Every row gives one point. A path goes straight from each point to the next, and from the last back to the first. The post is the endless flat space through its rows: a point in 2 columns, a line in 3, a plane in 4, and so on, so that a path can go around it. How many times does the path go around the post? Going back the other way cancels.

Post (2 x 3):
[[ 16   0  42]
 [ 24  -7 -28]]
Path (14 x 3):
[[ 24  13  45]
 [ 73   8  16]
 [ 39 -27  18]
 [  6 -47   8]
 [-19 -11  29]
 [-12  33  -5]
 [  9  39  27]
 [ 54  21  34]
 [ 54  -9  37]
 [ 64  -1  18]
 [ 29 -25   8]
 [  3 -19  23]
 [ -9  -9   8]
 [ -8  31   9]]
Times around: 2

Post (8 x 9):
[[ -1  14   2 -15  -5  71  55 -18  27]
 [ 38 -17  36 -20 -20 -79 -82  19 -32]
 [ 21   7  36  16   0 -62   4  31 -12]
 [ -3   8   3  15 -51  32  44 -13  61]
 [ 16  12  42  -2  10 -20 -33  34  40]
 [  5   6 -24  20 -15  37   9  33  20]
 [ 13  20 -22 -18   6 -35   6   2  33]
 [ 10  13 -13  45   3  62  26 -38  39]]
Path (7 x 9):
[[ 19 -10  54 -17 -40  -6  12  24  31]
 [ -1 -11 -23   6  26   2  -3  29  47]
 [-19  -1  28  25  18  10 -18 -21  30]
 [  0  42  15  38 -67  -4 -14   8  24]
 [ 29  42  19  14 -24 -18  29  -4   5]
 [ 11  14 -10  15 -25  18  -7  30 -31]
 [ 54  35  -1 -18 -21 -35 -26  28  11]]
Times around: 1

Post (13 x 14):
[[-23   7  17 -27  87  41  -6  -4 -55 -34  21 -12 -22  23]
 [ -2  -8  50  40 -21  -4  28  -1 -26 -10 -58 -40   9 -18]
 [ 17 -17  61   2 -53 -33 -13  50 -21  39 -23 -39 -22 -16]
 [ -9  13  24  16  48 -27  86   6  38   9 -35  37  -5  -9]
 [ 20  -4 -45  -6 -32  -4 -13  -7 -38 -45  46 -36  -3 -19]
 [ 21   4 -48  31   0  12 -33  22 -18   2  61  36  56  -4]
 [-13  -3  51  26   2  30  11  19   1   9 -21  25 -36 -37]
 [ -2  20  47  -1 -13  17  20 -16   2 -27 -28 -18 -31  37]
 [  7  25  22 -10  14 -23  17 -36 -33 -37  66  34  29   1]
 [ -8   9 -16   5   0 -16 -66  -2  -2 -68  39   7  25 -18]
 [-14   7  -1  34  25 -54 -41 -34  68  77  19  39  -3 -62]
 [ 14  -8 -15  -6 -52 -22 -39  -5 -12  20 -19  25  16 -35]
 [  8 -32  14 -42 -24  60   7  20 -13 -24  -9 -63   9 -13]]
Path (7 x 14):
[[-41  15  41  -3  13 -15 -28  22 -27   2 -19 -27  31 -24]
 [-32  34  -5  36   6   5  18  15 -18   6  29 -30 -28  29]
 [ 11  34   0 -47   7  19 -14  46 -33  -2  44  18  -3   1]
 [ 28   4  24   3  17  -1 -23  43 -11  23  -1 -35   2 -25]
 [ 37  -6  26  18  52   4  33   3  -4  -1   3  44 -15  21]
 [  5 -25 -51  28   0 -38  -9 -36 -18   9   6  -8 -16 -13]
 [-26  -9 -16 -19 -25  -7   8  26  -7  52  -9  11 -22   8]]
Times around: 1

Post (17 x 18):
[[ 13   3  -8   2   8 -19  12 -18  -9  24 -17  14   8 -42   6  -2  41  -5]
 [ 13 -14   9  -7  19 -41 -22  -7  52  14  38  28  -4 -22 -48   3 -34 -19]
 [  4  18  -1 -40  14  -2  31  19  25   7  19 -17 -52  24   1  13 -25 -38]
 [ -4  27  -5 -28  26 -28 -52   4 -21   5 -11  33 -31  56  37 -73 -28   9]
 [  4  42 -18   2  23  17   5  18 -31   8  40  44 -18  -4  20 -59   1 -95]
 [-17   9 -25  16  32  84  18  16   6  -1  -4  25  72  12 -11 -18 -70   7]
 [-23  22   5  11 -82  -6   8 -12 -32 -10   3  -5   5 -38  -4 -28   5  41]
 [ -4   0   3  -9  42 -28   4  15 -37 -50   6  -2  17   6  -2 -34 -48   1]
 [ 24  -7 -29  13   6 -10  13  15  -9   1  26  -4  30  -1 -14  -4  38  23]
 [  2   3  15  -2  13   4  18  30  22  -8  11  22 -58 -13  29  10  19   1]
 [-10  15  20  32 -23   2  -9  31  -5  30 -20  -5  33 -30 -12 -23  25   6]
 [-26  11  41 -33 -28 -25 -40  -8  -7 -14  14  13  -5  -6  14  13  27  12]
 [ 18   0 -58   3   0 -23  -3  24  14  -8  14  16  32 -19   2 -19 -35 -53]
 [ -9  11  37  17 -60   4 -15 -32  16 -58 -10  11  14  -6 -25 -14  14  -8]
 [-17  23  28  24 -75 -31 -23 -16 -46 -16 -12  32 -20   8 -17  10  -6  -5]
 [  4   4  10 -45  41  73  -5  42  13  -4 -17  18 -31 -18 -24   5  26   5]
 [  2  -8   4  22  10  12 -47 -22  -9 -19   9 -21   3 -23  -6   2  16  13]]
Path (20 x 18):
[[-14  29  11  44  15  16  -6 -16 -35   3   0  53 -49  -9  -1  25  20 -11]
 [ 13  25   8  17  30  10  23  -5  -9   6   3 -12  36   6 -26 -12  27  -8]
 [ 23  10  -3   8  12  12  -2   9  -3 -14  16  16  20  -2  -3 -11 -14 -12]
 [ 22 -13  16 -17  -5  -1 -10   4  36 -16  10   4  17  -7  38 -37 -12 -17]
 [  3 -10  35 -33  -6  -7  16  -2  -6  -9   4  -7   2 -39 -15 -23 -31 -37]
 [ 26  16  17  -2  13   0  -6  16 -36  35  13  -4   0  -2   5   0   7 -15]
 [ 29  31  12 -21  11  -3   5   9 -16 -32   3  13  21  -5  -5 -11  10   9]
 [ -5  18  16  -6   9  14  20  -1 -37   3   1  23 -37 -38  16   2 -24 -46]
 [ 27 -13  -4  -5   0   5 -14   5  24  13   6  19 -40   6  11   1  27 -15]
 [  5  13   9  -7  -6   8 -25  37  14 -35  14   5  -6  -9  -1 -46 -17 -32]
 [  9  22  27   4   4  -1  23   9 -11   2 -15  25 -10 -17 -33  15  13 -30]
 [-25  57 -10   2   9  42  -7  19 -47  21  -2  16  -4  12  30   7 -14 -25]
 [ 23  23  12 -10  11  12  12  62 -54 -36 -27  47  11 -63   0 -20  12   8]
 [ 19   4  10 -49 -34   1  -9 -13   1  37   6  11  19 -16  -6 -24   4 -23]
 [-16 -24  22  -9  -2 -17   9  17 -63 -26   0 -27  -8 -30  14 -29 -28   5]
 [ 17   0  11  -2 -12  12  -1   3 -54 -61  -5 -10  -1  51  27 -13  20  56]
 [  1  19  -1  21 -11  23 -23 -31 -39  -8 -20 -17  -3   5  25  22  -2   6]
 [ -7   8  27   7 -13  35  -4  21  26  -5  -7  10  13 -30  -1  -4  -6 -24]
 [-10 -16  12  10  21  12 -23 -27  -1 -22   0  -4  24 -27  14 -40 -32  11]
 [ -7   1  16  29  -8 -36 -26 -32   3  12 -14   5  -5   9  -5 -14  -1 -17]]
Times around: 1

Post (17 x 18):
[[  9  36 -28  10   1  30  15  -4  42  -7 -16  54  45 -17  -6   4   4 -20]
 [ -6   8 -10  -7 -26 -25  -2  13   3 -12  -2  50  -4  -9  -3 -35 -34 -20]
 [ 18  -6 -33 -20   2 -17  34 -58  19  -9  27  24   6   6   7  15 -17   5]
 [-10   6   0  63  28 -22  16   8   6   6  15 -37  -1  32  24  -2   2 -17]
 [-17  -2 -37 -18   7  -7  -4  -3 -12 -34  -4   3  21  30  30  -1   0 -31]
 [-47  21  51 -16  68  23   6 -49  -1   0  19 -22 -10   8 -52  -1 -10 -11]
 [-32  15   0 -31  15 -10  26  52 -10 -13  33  45  -2  20 -21  14 -21  10]
 [  1   8  -1 -33 -14 -40   3  13 -40 -18   3  44   3   5  19 -16  24  19]
 [ 35  27 -31 -34  15 -11 -31  10  62  12  17   4  20  16 -43 -15   9  10]
 [ 19  25 -18   8 -18  42 -21 -33  40 -15   4  21  -3  26 -20 -16  18  -5]
 [-47   7  30   1  66   7  -8 -26 -19  41   8 -15 -27  34 -95  30   4 -24]
 [ 42  49  10   0 -47  54  25  30  49  26 -66  39  39 -25  17  35 -58 -35]
 [-13  15 -25   0 -44  -6  40  15  -4 -22 -27  -7  34 -14  -1  12 -23  -5]
 [-14 -10 -29 -29   1 -13  28  20   4  -7 -14  19 -31 -10   6 -25  16 -12]
 [-15  46 -15 -32 -30  -6 -39  10  28 -27  17  15  -4 -16 -15  18  38 -31]
 [-27   4 -35 -28 -24  -6   1  -1 -16  43  28  12   9   1  25 -21  36 -20]
 [ 11  -5 -34  25 -12  18  -7  17 -19  19 -12   9   1 -34  36   4 -20  -1]]
Path (24 x 18):
[[ -8   5 -11 -15 -21  -9  28 -14 -23 -16  25  15   5  32 -23 -21   1 -15]
 [ -8  31 -15 -10   5   8   3  10  12   8 -15  10 -26   3 -36  13 -16 -21]
 [-10  23 -21  -1 -24  -7  -6 -15   7  11   4  29   7 -38  40 -11  18 -20]
 [  0   0 -29  -2 -18   7  18 -15  10 -26 -23  35 -28  33  25 -15   5 -14]
 [ -9  45   1   1 -27   2  13 -10  -1   7  -8 -16 -14  -3 -36 -15  -4   3]
 [ 12  37  -9 -32   5  -3 -30   2  15  -3  47  -9  21  -1 -33  27  -9  -2]
 [ -6 -16   2   6   4  12  22  -6 -36  30   9  16  23  24 -18   7 -37   9]
 [-47 -33 -21   5  -1   5   7  22 -10  -8  10 -20  -9  11  -9  11  22 -29]
 [ 24   4 -12 -16  -2  22  48   9  17  -3 -30  11  25  14  -2   7 -27  -3]
 [-17  26 -37   5 -37  22  42 -19 -11  13  19  24  22 -35  15 -49   7 -41]
 [ 24  30  -3  -4 -35 -38  13 -23 -19 -18  19  23  21   5  19   1 -27  36]
 [-19  12 -32 -21  17 -15  14   7  11   5 -26  42  32   9 -33  -3   4  26]
 [ 13  -2 -14 -18   5 -13  -9  27  48  -6  -8  27   9  25  -7  47 -27 -43]
 [-18  -3 -19  15 -27  19  -7  45 -30  25  12  31  24  11 -18 -17  11 -31]
 [  8  -9 -14  29  10  -7 -27 -16  10 -18 -16 -22  15 -14 -12  24  38   9]
 [-32  31  25   6 -14  29  11  29   4 -38 -17 -10   2 -20  27  -3 -21  -7]
 [-20  21 -23 -14   0 -22  31  16 -35 -17 -19  35  12  28  34 -36  -9  -5]
 [  0  25 -29 -19   0  -3 -35 -18 -46  22  24 -11  19   8 -28 -12  -3  36]
 [-14  10   7 -51  20  17  21  10 -46   8  26  17  23  32   6  19   8 -21]
 [ -6 -28 -30 -13  -7 -26 -10 -25   8   0  36  24  12   3  17  -1  -7 -39]
 [  6 -15 -18 -27  27   3 -38 -27  19  -5   5   1   4  -5 -13   4  -6   4]
 [  0  11  23 -32  22  34 -19  11 -15  11  10  33  19  19  -2 -14  28  10]
 [ 12   7 -21  15 -26  19  20 -20  -5   1 -14 -30 -11  12 -43 -21  -3   1]
 [ -3  -5 -55 -16 -29 -18  -5  11   0   4  19  -5 -28  -5   4  -8   1 -21]]
Times around: 0
